Each row of a before or after table is a point. One or more steps were done to the points. Then noise was added and the rows were shuffled. The steps act on how far a point lies along the listed directions, d1 being the first. Write out the steps. A step turns or swaps two directions, mirrors them in a line or flattens them onto one, adds a multiple of one to another, or multiplies one. Angles are multiples of 10 degrees, from the lower direction toward the higher: turns from -170 to 170, lines from 10 to 170 but not 90. Use the fewest steps. Two steps may share a direction if one is a turn and the other turns, adds or multiplies; they go together, in the order done. Otherwise the lowest direction goes first.

Directions:
(1): -0.070 0.151 -0.186
(2): -0.185 -0.157 -0.057
(3): 0.151 -0.122 -0.156
Before, 12 rows:
-0.011 -0.059 0.044

-0.015 -0.077 -0.025

0.035 -0.030 -0.007

-0.024 -0.007 0.003

0.001 -0.058 -0.060

0.029 0.032 0.005

0.095 -0.036 -0.020

0.019 -0.020 0.034

-0.001 -0.025 -0.061

0.100 -0.009 0.006

-0.089 -0.054 0.044

0.055 0.013 -0.059
After, 12 rows:
0.074 0.085 0.011

0.041 -0.042 0.050

-0.067 -0.010 -0.105

0.047 0.113 -0.091

-0.086 -0.078 -0.072

0.188 0.036 0.112

-0.092 -0.146 0.009

-0.146 -0.200 0.053

0.133 -0.005 0.076

-0.004 -0.172 0.127

0.056 -0.070 0.098

-0.056 -0.030 -0.014
Steps: multiply d1 by 3; multiply d2 by 2.5; multiply d3 by 0.4

Directions:
(1): 0.162 0.095 0.185 -0.088 0.063 0.144 -0.150 -0.203
(2): 0.182 0.119 -0.094 0.204 0.181 -0.165 -0.086 0.028
(3): 0.162 0.121 0.003 0.001 0.011 0.217 0.185 0.208
(4): 0.007 -0.075 0.277 0.063 -0.051 -0.071 -0.136 0.230
(5): -0.052 0.283 -0.026 0.049 -0.270 -0.034 -0.078 -0.005
(6): -0.276 0.154 0.044 0.042 0.217 0.103 -0.045 0.047
Before:
0.060 0.021 0.042 -0.002 -0.034 -0.016 0.011 0.001

-0.009 0.056 0.018 -0.061 -0.054 0.075 0.006 -0.094

-0.101 0.033 -0.044 -0.018 -0.068 0.035 0.065 -0.001

-0.041 -0.019 -0.090 0.030 0.035 0.017 0.030 -0.011

0.034 0.147 -0.034 0.015 -0.007 0.032 -0.026 -0.085

-0.042 -0.065 0.014 -0.017 0.034 -0.006 -0.016 -0.029

-0.055 0.024 0.020 -0.024 -0.076 0.044 -0.013 0.018

-0.060 0.040 -0.006 0.079 -0.010 -0.064 -0.069 0.018

-0.017 0.028 0.038 -0.031 -0.064 -0.034 -0.062 -0.028

0.073 0.044 -0.027 -0.005 -0.025 -0.019 -0.017 -0.028

0.007 0.050 -0.042 -0.026 -0.103 -0.026 0.013 -0.070

-0.079 0.000 -0.029 -0.033 -0.049 0.000 0.016 0.004
After:
-0.016 0.015 0.056 0.032 -0.012 0.035 -0.056 0.034

0.067 -0.082 0.032 -0.031 -0.005 0.066 0.035 0.002

-0.071 -0.102 0.079 -0.020 0.055 0.008 -0.005 0.035

-0.031 -0.029 0.002 0.057 0.080 -0.053 0.001 0.056

0.041 -0.035 -0.039 -0.022 0.062 0.005 0.053 0.024

-0.039 -0.022 0.011 0.007 0.133 0.014 0.028 0.020

0.025 -0.030 0.036 0.066 0.084 -0.058 -0.033 0.032

0.040 0.052 -0.010 0.028 -0.031 0.017 0.015 0.048

0.042 -0.006 -0.002 0.024 0.061 -0.024 -0.015 0.039

-0.060 -0.019 0.002 -0.045 0.043 0.028 0.007 -0.011

-0.027 -0.007 -0.022 -0.020 0.020 -0.016 0.038 -0.053

0.043 -0.053 -0.039 0.037 0.053 -0.044 -0.016 0.010
Steps: multiply d1 by 0.4; turn d1 and d2 by -160 degrees; turn d3 and d5 by 170 degrees; turn d4 and d6 by -130 degrees

Directions:
(1): -0.319 -0.093 0.074 -0.100 0.043 0.099 0.130 -0.145 0.257 0.038 0.126
 0.079 0.019 0.154
(2): -0.132 0.130 0.082 0.122 -0.052 0.040 -0.318 0.094 -0.035 0.128 0.255
 -0.062 -0.172 0.061
(3): 0.039 -0.074 -0.079 0.023 0.188 -0.157 -0.095 -0.078 0.236 0.002 0.114
 0.041 -0.085 -0.351
Before:
0.029 0.009 0.021 0.038 -0.011 -0.035 -0.062 0.009 -0.021 0.025 0.025
 -0.060 -0.075 -0.059

0.023 0.035 -0.005 0.002 -0.043 0.002 -0.052 0.055 -0.043 -0.013 0.001
 -0.001 -0.057 -0.015

-0.180 -0.039 0.041 -0.033 0.031 0.072 -0.028 -0.021 0.115 0.031 0.112
 0.013 -0.026 0.081

0.091 0.009 -0.024 0.009 0.008 -0.050 -0.003 0.045 -0.048 -0.011 -0.036
 -0.014 0.022 -0.021

0.061 0.018 -0.048 0.022 0.030 -0.047 -0.038 -0.013 -0.014 0.012 -0.002
 0.014 -0.018 -0.068

0.076 0.029 0.001 0.048 -0.035 -0.029 -0.052 0.033 -0.063 -0.008 -0.004
 -0.025 -0.018 -0.048

0.075 0.010 0.005 0.039 -0.010 -0.038 -0.070 0.047 -0.020 -0.021 -0.020
 -0.012 -0.043 -0.071

-0.007 -0.049 0.000 -0.021 0.028 0.039 0.061 0.012 0.004 -0.021 -0.015
 0.017 0.023 -0.038

0.027 0.024 -0.023 0.004 0.022 -0.030 -0.009 0.028 0.021 -0.017 -0.018
 0.013 -0.013 -0.082

0.100 -0.022 -0.011 -0.055 -0.019 0.006 0.116 -0.014 -0.098 -0.066
 -0.155 0.050 0.108 0.029

0.028 -0.022 -0.045 -0.019 -0.012 -0.026 0.003 -0.030 0.030 -0.006
 -0.026 0.007 0.021 -0.050
After:
-0.075 -0.003 0.012 -0.036 -0.022 0.030 0.008 0.002 0.048 -0.007 0.030
 0.029 -0.045 0.025

0.024 -0.023 -0.038 -0.026 -0.028 -0.010 0.030 -0.027 0.012 -0.013
 -0.048 0.008 0.040 -0.013

0.049 -0.060 -0.037 -0.025 0.111 -0.079 -0.003 -0.071 0.099 -0.029 0.002
 0.078 0.010 -0.181

0.063 0.063 0.004 0.048 -0.059 0.035 -0.124 0.121 -0.159 0.005 -0.009
 -0.065 -0.028 0.049

-0.069 -0.025 0.052 -0.019 -0.038 0.033 0.054 -0.036 0.010 0.019 0.001
 -0.034 -0.021 0.073

-0.081 -0.030 0.033 -0.018 -0.009 0.019 0.047 -0.050 0.072 0.000 0.037
 0.020 0.010 0.033

-0.069 -0.039 0.043 -0.034 -0.015 0.033 0.058 -0.024 0.070 -0.022 -0.016
 0.026 0.008 0.058

-0.031 -0.041 -0.002 -0.033 0.044 -0.026 0.055 -0.027 0.081 0.000 0.014
 0.024 0.029 0.011

-0.030 -0.012 -0.017 -0.032 0.006 0.016 0.070 -0.053 0.014 0.005 -0.025
 0.039 0.034 0.055

0.035 -0.033 -0.011 0.000 0.025 0.022 0.028 0.036 -0.028 -0.022 -0.019
 0.004 0.011 -0.069

-0.027 0.008 0.001 -0.031 -0.004 0.018 0.072 0.006 0.023 -0.027 -0.046
 0.025 0.027 0.013
Steps: turn d1 and d2 by -160 degrees; turn d2 and d3 by 140 degrees
